Rows are points. Two turns around zero, p and q, are shown by what they do to some points. Write where each new point lands after one turn and then the other. Backwards means that the second turn is done in reverse. Each puzzle has new turns, and all numbers are rounded.

Turn p:
[ 0.15 -0.02  0.32] => [ 0.33 -0.13  0.04]
[-0.44 -0.43 -0.13] => [-0.08  0.61  0.12]
[ 0.41 -0.10  0.18] => [ 0.23 -0.29  0.28]
[-0.13  0.54 -0.37] => [-0.48 -0.19 -0.43]
Turn q:
[-0.04  0.30 -0.06] => [-0.22  0.08 -0.20]
[-0.48 -0.63  0.39] => [0.63 0.43 0.44]
[ 0.34  0.22 -0.02] => [-0.11 -0.29 -0.26]
[ 0.17  0.11 -0.32] => [-0.31 -0.21  0.03]
Where do these land?
p, then q backwards: [-0.20 -0.29  0.22] => [-0.30 -0.14  0.25]
p, then q: [-0.40  0.17  0.25] => [-0.45 -0.23 -0.01]
q, then p: [-0.32  0.16 -0.04] => [-0.09 -0.07 -0.34]
p, then q backwards: [-0.14  0.34 -0.14] => [ 0.14  0.36 -0.03]
q, then p backwards: [ 0.41  0.02 -0.50] => [ 0.45  0.26 -0.38]
p, then q: [ 0.66 -0.40  0.21] => [ 0.75 -0.23 -0.17]

Turn p:
[ 0.05  0.55 -0.22  0.55 -0.17 -0.37] => [-0.22  0.61  0.42 -0.29 -0.35  0.12]
[ 0.33 -0.05 -0.13  0.43 -0.04 -0.08] => [ 0.09 -0.02  0.44 -0.03 -0.32  0.12]
[-0.39 -0.34  0.23 -0.36 -0.06  0.47] => [ 0.01 -0.28 -0.57  0.45  0.14 -0.22]
[-0.69  0.22 -0.12 -0.42  0.53  0.13] => [ 0.28  0.45 -0.68  0.07  0.51  0.09]
[ 0.04 -0.10  0.79 -0.03  0.24 -0.24] => [-0.16 -0.45 -0.43 -0.41 -0.16  0.37]
[ 0.37  0.38 -0.52 -0.09 -0.28  0.10] => [ 0.06  0.28  0.52 -0.12  0.11 -0.52]
[ 0.24 -0.38  0.04  0.18 -0.01  0.15] => [ 0.15 -0.36  0.17  0.19 -0.20  0.05]
[ 0.06 -0.29 -0.06 -0.26 -0.21 -0.16] => [-0.21 -0.26  0.14  0.14  0.28 -0.01]
Turn q:
[-0.01  0.15 -0.12 -0.17  0.74  0.21] => [-0.11  0.24 -0.39  0.29 -0.59 -0.06]
[ 0.07 -0.66 -0.01 -0.21  0.05  0.22] => [ 0.54  0.06  0.08 -0.17 -0.21 -0.41]
[-0.26 -0.03 -0.27  0.01 -0.81  0.25] => [-0.23 -0.53  0.23 -0.48  0.35 -0.35]
[-0.18 -0.31  0.28  0.32  0.44 -0.21] => [ 0.20  0.60 -0.09  0.30  0.18 -0.12]
[ 0.26  0.60  0.13 -0.08 -0.33  0.13] => [-0.23 -0.44 -0.20 -0.19  0.08  0.50]
[ 0.25  0.10 -0.32  0.30  0.52  0.15] => [-0.01 -0.10 -0.27  0.64 -0.24 -0.11]
[-0.16  0.28  0.69  0.12  0.00 -0.60] => [-0.11  0.58  0.04 -0.07  0.44  0.64]
[-0.04 -0.19 -0.03 -0.12 -0.11 -0.32] => [ 0.07  0.13  0.38 -0.06  0.02  0.02]
[ 0.07  0.05 -0.37 -0.16 -0.51  0.16] => [-0.12 -0.55  0.24 -0.25 -0.02 -0.13]
Where do these land?
q, then p backwards: [ 0.21 -0.05  0.62 -0.06  0.11  0.10] => [-0.22  0.14  0.06  0.03  0.62  0.00]
q, then p backwards: [-0.06  0.27  0.08 -0.08 -0.05  0.00] => [-0.09  0.01  0.18  0.01 -0.01 -0.23]
q, then p backwards: [ 0.03  0.30  0.12  0.21  0.34 -0.61] => [-0.51 -0.21 -0.37  0.29 -0.06 -0.34]
q, then p: [-0.40  0.64 -0.19 -0.39 -0.54  0.53] => [-0.25 -0.05 -0.40  0.67  0.81  0.06]
p, then q backwards: [ 0.25 -0.13  0.27 -0.01  0.32 -0.54] => [ 0.21  0.33  0.26 -0.28 -0.49 -0.08]
p, then q: [-0.37 -0.58 -0.08  0.23  0.24 -0.26] => [ 0.11 -0.27 -0.58  0.16  0.17 -0.42]
p, then q: [ 0.13 -0.18 -0.17 -0.15  0.29  0.26] => [ 0.36 -0.08  0.01  0.31 -0.08  0.13]
q, then p backwards: [ 0.16 -0.44 -0.30 -0.32 -0.43  0.44] => [ 0.77  0.06  0.24 -0.12  0.05  0.35]
q, then p: [ 0.05  0.16 -0.35  0.57 -0.27  0.09] => [ 0.21 -0.06 -0.05  0.25 -0.07  0.66]
